Each row is a point. To make a cloud, some directions were put in groups of two or more. Within a group, all points are equally far from the middle, so they leave a hole (a ring in 2 directions, a hollow ball in 3). The other directions are filled evenly. Then the cloud was stretched, turned, moved and blurred a little. How many holes are there, and how many directions does each take, smallest first?
In the rows, 128 means zero.

Cloud (14 x 2)
[[151 185]
 [201 153]
 [ 81 141]
 [113 155]
 [143 146]
 [168  79]
 [127 129]
 [111  80]
 [148 114]
 [ 58 101]
 [211 152]
 [104 190]
 [139 198]
 [155 130]]
Holes: 0

Cloud (22 x 3)
[[ 58 149 162]
 [ 88 129 201]
 [140 125 148]
 [115 178 187]
 [134  67 178]
 [156  95 183]
 [167  80 151]
 [116 112 105]
 [ 81 190 149]
 [126 118 163]
 [142  85 212]
 [135  82  81]
 [169 161 166]
 [149 107 166]
 [ 97  91 134]
 [153 187 148]
 [ 57 114 125]
 [133 179 203]
 [168 179 210]
 [ 78  98 135]
 [150 124 103]
 [183 108 128]]
Holes: 0

Cloud (54 x 6)
[[116  73  88  93 145 137]
 [133  92 117  97  85 198]
 [212 106 144  74 193  92]
 [123 150  89 159  74 109]
 [196 106 186 145 117  93]
 [121 176  99 157 179 124]
 [135  63 180 110 113 163]
 [ 92 164  85 120  59 130]
 [178 170 177 122 142 141]
 [224 104 129 126 104 121]
 [102 104 171  64  63 163]
 [143  76 134 162 118  52]
 [137 144 140  84 198  53]
 [ 86 123 105  87 129 205]
 [ 81 113 139  80 159 178]
 [210 112 171  98 110  72]
 [152  91  95 178 171  95]
 [176 186 167 106 120 133]
 [ 95 169 131 133 193 136]
 [151 145  88 147 133 188]
 [107 127 115 173 176 148]
 [ 91 154 140 133 195 140]
 [112 189  84  76 166 147]
 [ 75  80  94 121 111 116]
 [110 156  92 132 133 208]
 [188  87  95 113 116 158]
 [133 158 198 104 141 160]
 [154 172 115  66 105 186]
 [105 117 176 153 128  70]
 [106 130 134 158 187 149]
 [ 96 152 164 132  96 211]
 [112 178  92  61 166 108]
 [156 138  66 114 132  72]
 [125 177 101 129  61 122]
 [181 115 150 122 117  34]
 [189  91 180  63 157 113]
 [204 110  95 131 196  73]
 [ 43 170 123 137  65 159]
 [ 79 201 108  81 133 110]
 [139 153 137 159 150  57]
 [156 155 131 161  66 143]
 [176  81 144 153  75  78]
 [189 133 180  50 121 107]
 [131 135 119  73  77 200]
 [107 125 114  45 166 142]
 [156 167 184 131 134 153]
 [187  68 172 125 173 118]
 [ 53 149 160 142  58 168]
 [ 97 146 172  89 149 194]
 [160  97 207  93 111  89]
 [179 127 132 157  97  61]
 [123 169 154  87 197 147]
 [138 130 137 155 206 112]
 [136  92 126 171 173  68]]
Holes: 2 (2, 4)

Cloud (73 x 8)
[[155 119  37 141 140 162 190  92]
 [133 146 210  55 126 149 142  96]
 [216 169 142 129  77 163  63 114]
 [137 106 170 185  86 148  55  84]
 [ 54 134 169  96 109 133 103 173]
 [107  93  66 142 178 157  39 170]
 [143 168 140  51 118  97  90 106]
 [164 195 124 185 104 171  76  99]
 [ 63 122  86 159 117  73 105 181]
 [108 161  73 129 124 103 173 131]
 [164 135  50 126 156 195  80 162]
 [ 80 112  88 170 156 106  31 191]
 [113 120 109 150  97 111  62  62]
 [124 163 120  68 178 102 144 152]
 [120  71 138 161 158 147 207  87]
 [120  70 116 159 105  96 209 149]
 [156  82 140 112 104 202 116  85]
 [100  59 137 116 105 153 171  93]
 [188 175 170 106  63 162 157  65]
 [129 104 164  93 187 121  70 152]
 [ 99 120 214  70 143 126 108 117]
 [121 168  71 151  95 111 154 132]
 [163 165  70 113 118 182 145  66]
 [ 90 179 127 163 143  82 105 148]
 [ 89  64 100 146 192 111  94 153]
 [143  76 115  86  94 154 149 108]
 [ 44  95 118 126 170 136  95 207]
 [121 140  56  96  98 167  84 146]
 [ 85 144 139  84 174 197 126 167]
 [151  87  75 111 137  99  61 143]
 [ 78 153 139 202 146 172  90  91]
 [105 156 137 112 174 182 166 163]
 [120 124 143 168  57  74  95 124]
 [146 121 123 133 103 156 234 135]
 [159 196  74 150 104 140  92  99]
 [123 107 169  96 129 211 149 150]
 [170 132  63 149 109 180 182 148]
 [187 140  62  88 120 131 169  95]
 [133 102 178 180 114 115  46 113]
 [ 80 107  78 182 142  91  69 193]
 [150 142 144  67 135 183 167  69]
 [ 95 165 121  67 143 150 135 172]
 [ 69  96 100 197 188 145  82 153]
 [177 110 151 198 136 159 148 114]
 [ 75  76 164 118 166 161 120  97]
 [134  79 106 148 122 179  83 180]
 [118 134  85 174  65 147 177 110]
 [ 70  86  69 109 143 185 124 167]
 [ 72  80  61 163 155 161 184 111]
 [130 161 118 121 176 136 127 195]
 [ 95 114 197 156  85 181  82  90]
 [111 153 134  96 194 203 135 127]
 [156 112 144 142  62 138  56  84]
 [154 150 140 115  99 230 171 108]
 [ 92 110 121 177 142 185 204 138]
 [144 113 164 155  91 127  38  78]
 [ 92  98 190 116 109 155 118  68]
 [143 147  55 149 106 123 155  69]
 [141 115 153 132 142  57 194 136]
 [136 130 107 133 124 149 212 168]
 [ 37 103 146 125 155 133 126  97]
 [192 118  60 167 127 153 150  61]
 [ 97  78 184  88 141 158 145 117]
 [207 123  55 113 142 166 146  96]
 [174 164  77 148 167 176  63 153]
 [ 80 135  84 155 115 148 166  75]
 [116 119 128 102 134 123  87 217]
 [166 156  90  76 148  81 146 136]
 [118 167  66 136 114 105 161 131]
 [111  74 149 164 111 165 175  55]
 [160 113 131 136  84 151 238  84]
 [ 68 121 207 106 133 156  99 169]
 [ 77 153 148 164 103 165 180 104]]
Holes: 3 (2, 2, 4)

Cloud (91 x 9)
[[161 113 136 166  75 186 208 150 129]
 [203 105 148 164 144 105  76  93 125]
 [127 132  93 212 135 205 127 105 198]
 [132 147 169 162 156  93 155 154 148]
 [157 135 201  94  70  64 105  99  69]
 [146 128  90 172 161 136 154  61 153]
 [111 148  28 191 175 234 160 131 184]
 [109 163 151 115 205 104 102 113 150]
 [132  61 146 171 143 123  99  82 190]
 [ 89  84 146 170 127 139  75  81 122]
 [172 125  35 161 109 151 223 113 104]
 [133  85 109 125 173  63  75 143 143]
 [160 139 120 158 152  97 112 156 153]
 [144  26 184 128  84 100 127 109 209]
 [155 139 230 154 130 102  74 126 175]
 [155 119 197 188 113 137 151  98 191]
 [146  37 119 132 148 132 155 131 179]
 [157  89 116  91 118 105  64  71  93]
 [170  87 161 156 107 113 162  73 167]
 [130  21 132 111 153 124  50  84 176]
 [165 155 153  75 111 132 171 141 100]
 [102 115 219 122 168  96  17 111 179]
 [137  68 220 111 113 114 103  98 188]
 [144 111 180 106 106  80 140  90 174]
 [207 150  97  95 155 116 136 131  69]
 [134  58  82 129 201 111 114 115 130]
 [ 96  92 148 103 183 148 122 151 211]
 [132 122 185 167 164 179 156 154 132]
 [113 126 129  94 187  87  44  78  80]
 [132 106  48 119 116  98 130 132  95]
 [ 91 109 119 182 159 178  54 108 140]
 [128  28  83 149 144 137 115 115 210]
 [ 91  62 152 150 108 172 122 133 161]
 [130 127 210 114  90 122 162  95 102]
 [105 145  57 121 153 103  93  75 141]
 [100 100  85  99 152 174 149  73 123]
 [ 99  74  75 100 210 150  32 133 145]
 [136 104 146  99  87  44 136  87 149]
 [151 117 202 114 135 130  61 136 197]
 [148  57 117 173  78 136 151 101 191]
 [ 68  55 124 201 144 137  93 105 201]
 [118 131 144 170  93 137 194  77 142]
 [138  68  34 120 103  71 169  93  76]
 [148   7 152  90 113 109 156 137 150]
 [120 103 166  68 153 138 137  91 177]
 [170 135  93  89 138 131 115 148  89]
 [216 106 129 104 110 131  68 107 121]
 [131 149 154  81  82 128 166 105 114]
 [162 121  66 167 200 121 121 128 132]
 [152 121  99 147 172  46 118 121  96]
 [172 125 204  66  96 105 123 100 130]
 [158 107 110 121 107  93 121  67  52]
 [181 170 182  82 128 137 100 103 141]
 [101 142  78 168 151 135  79  65 127]
 [119 112 151 147  71 168 150 106 222]
 [134 187 134 208 167 133  53 111 170]
 [ 82  78 124 162 156  86 157  66 147]
 [137  61 108 125 112 185 102 115 157]
 [113  45 105  93  95 123 194 114 104]
 [ 89 137 172 198 154 182 114 144 242]
 [101 121 146 109 189  59  42  81 149]
 [129  44 195 144  73 117 114 106 118]
 [135 141  80 153 191 131  84 148 178]
 [155  96 153 157 102 142 103  87 101]
 [112 140 191 101 130 158 143  95 134]
 [137 126  52 206 167 164 140 130 160]
 [134  70 120 111  64  95 210  74 160]
 [117 131  75 135 127  72 111  74  80]
 [182 106 122 129 163 134  55 137 136]
 [137 163 174 122  66 165 123 116 166]
 [108  77 209  93 124 118  46 148 173]
 [138  68 194 107 103  83 138  82 179]
 [ 77  67 135 178 115 128  83  81 139]
 [165  77 119 131 126 106 168  60 155]
 [143 165  75 118 189 121  86  78 166]
 [141 161  51 130 126 146 141 147 135]
 [111 101 111 119  90  66 140 147 116]
 [115 102 149 149  90 124 215 133  92]
 [ 94 107 162 178 136 111 165 153 178]
 [ 83  65  75 186 162 147  68 101 201]
 [150 144  64 190 145 157  94 132 169]
 [135 117 157 147  82 200 177 156 164]
 [120 106 116 138 194  66  75 141 134]
 [ 68 154 180 181 132 167 119 167 160]
 [104 182 104 176 149 179  72 155 172]
 [130 131 111 108 112  59 141  96 132]
 [162 110 152  94 136 171 194 145 150]
 [116  48   8 125 141 106 139 109 148]
 [118  97 124 141 161 148 162 120  87]
 [173  77 110 124 152 108  41 105 171]
 [ 86  98 182  78  91 145 104  92 167]]
Holes: 3 (2, 2, 2)

Cloud (99 x 9)
[[ 83 145 135 130 181 127  44 102 154]
 [127  64 133 139 154  90  81 135 136]
 [179 115 172 161 110  50 141 137 150]
 [ 95 103 185 148 126  96 156 112 150]
 [133 150 154 208 104 117 111  59 127]
 [109 160  89 109 121 174 149 128 157]
 [ 55 101 137 118  93 141  95 119 156]
 [ 66 118 184  69 190 120 125 138 119]
 [ 94 108 226  80 210 112 113 125 127]
 [103 194 181 132 141 131  98  80 141]
 [119  91 121 191 117 102 133  90 103]
 [125 149 156 126 168  88 111  92 170]
 [113 173 117 120 132 125 170  35 116]
 [123 175 130 176 154 123  69 163 153]
 [ 75 113 172 122 230  96 107  73 211]
 [128 115 185 138 163 162 133 176  79]
 [101  75 104 127 165 168  93 106 220]
 [ 51 123 198 120 192 155 102  89 151]
 [ 96 131  98 123 127 148  84  26  96]
 [131 168 183  80 150 171 171 168 109]
 [ 81  98 151 158 150 196 131 112 112]
 [ 73  49 129 107 126 145 168 120 109]
 [ 83 123 234 170 143  65 158  99 126]
 [119 156 149 118 130  26  97 131 116]
 [ 97  84 101 117 162 210 109 145 140]
 [119  91 125 109 208 155 103  84  89]
 [139 157 110 128 153 138 122  29 167]
 [ 37 104 110 108 172 160 125 131  90]
 [ 75 187 116 146 153 168 141 169 150]
 [ 51 171 171 183 123 109 101 140 160]
 [ 70 148 113 177 115 202 156 117 115]
 [ 81  98 136 110 142 169 132  60 128]
 [123 173 206 164 183 102 105 154  99]
 [113 174  93 108 168 119  91 109 194]
 [106  94 161  97 199 158 148 159 175]
 [123 144 154  97 173 100 153 142 172]
 [125 134 162 133 160 135 166 197 109]
 [ 33 139 134  78 143 133 138 168 127]
 [ 89 155 128  80 122 143 132  52 146]
 [ 63 181 173 119 125 182 185 133 135]
 [163  92 148  82 140 111 136  82 178]
 [ 83 111 187 170 159 116 150 126 209]
 [ 92 241 123  82 153 140 138 146 148]
 [ 71  51 162 133 173 154  72  88 133]
 [104 130 135  97 195 218 113 145 151]
 [164 120 172 217 171 153 126  88 161]
 [125 114 174  91 196  98  96  87 105]
 [148 122  78 144 165 151 107 137 111]
 [ 77 150  78 145 110 131  67  61 182]
 [130 129 155 105 162 187 151 141  65]
 [104 133 161 116 164 153 120 136 103]
 [120 130  99 159 194 172  74  68  94]
 [ 92 139 106 118 194 167 127  88 110]
 [ 42 111 104 132 126  82 122 138 105]
 [ 85 137  75 152 190 156 105 158 165]
 [ 84 175 133  80 108 160 146  83 177]
 [ 90 120 212 119 194 118 123 148 185]
 [113 132 216 156 147 101 172 118 103]
 [120 137 163 131 175 162 167 172 116]
 [ 71 109 158 107 133 134 110 109 130]
 [ 84 131 205 119 185 101 138 199 143]
 [  7 102 124 150 167 115  89 161 151]
 [117 151 157 166 110  54 150 121 189]
 [ 96 167 166  80 176 103 140 161 148]
 [124 106  79 114 169 164 101 159 141]
 [ 57 160 128 137 157  65 224 144 193]
 [134 124 116 107 166  43  65  93 117]
 [109 102 144 130 136 147 150 148 110]
 [ 48 134  99  79 134 170 116  86  84]
 [ 98 151 179 151 202 118 140 113 115]
 [135 100 152 173 175 197  67 111 138]
 [102 119 150 139 156  75 104 132 136]
 [ 52 123 138 149 146 130  65  76 154]
 [142 151 132 156 112 128 137 164 157]
 [ 61 159 133  95 185 146 114 110 116]
 [140  57  89 125 159 104  89 167 156]
 [155 145 201  88 162 157 104  86 116]
 [ 92 109 155 157 154 150 134 109 159]
 [112 116 160  71 165  89 163  55 116]
 [103 114 136 105 135 122 141 185 109]
 [151  69 140 159 170 120 124 134 143]
 [141  77  90 130 190 171 143  89 102]
 [ 96  75 223 162 152  99 160 124 150]
 [177 106 126  99 185 186 133  95 110]
 [ 59 123  94 131 164 156 114 167 147]
 [ 98 140 202 178 133 184 183 126 151]
 [ 67 160 121 145  80 128  98 116 167]
 [147  77  72  82 147  84 134 107  70]
 [ 71 180 167 107 150 158  95  44 139]
 [ 68 121 136 190 173 128 109 127 187]
 [ 67 156 136 160 150 197 191 164 184]
 [ 66 130 179  96 161 163  87 139 177]
 [ 87  89 135  77 142 143 142 187  77]
 [154 128 153 174 199 107  97 189 178]
 [ 93 188 143  52 150 107 130 158 136]
 [110  83 109  85 173 147 174  78 143]
 [119  56 178  87 156 130 140 122  92]
 [ 62 107 139 175 159 188 109 167 115]
 [ 82 135 122 148 155 127 174 107 160]]
Holes: 0
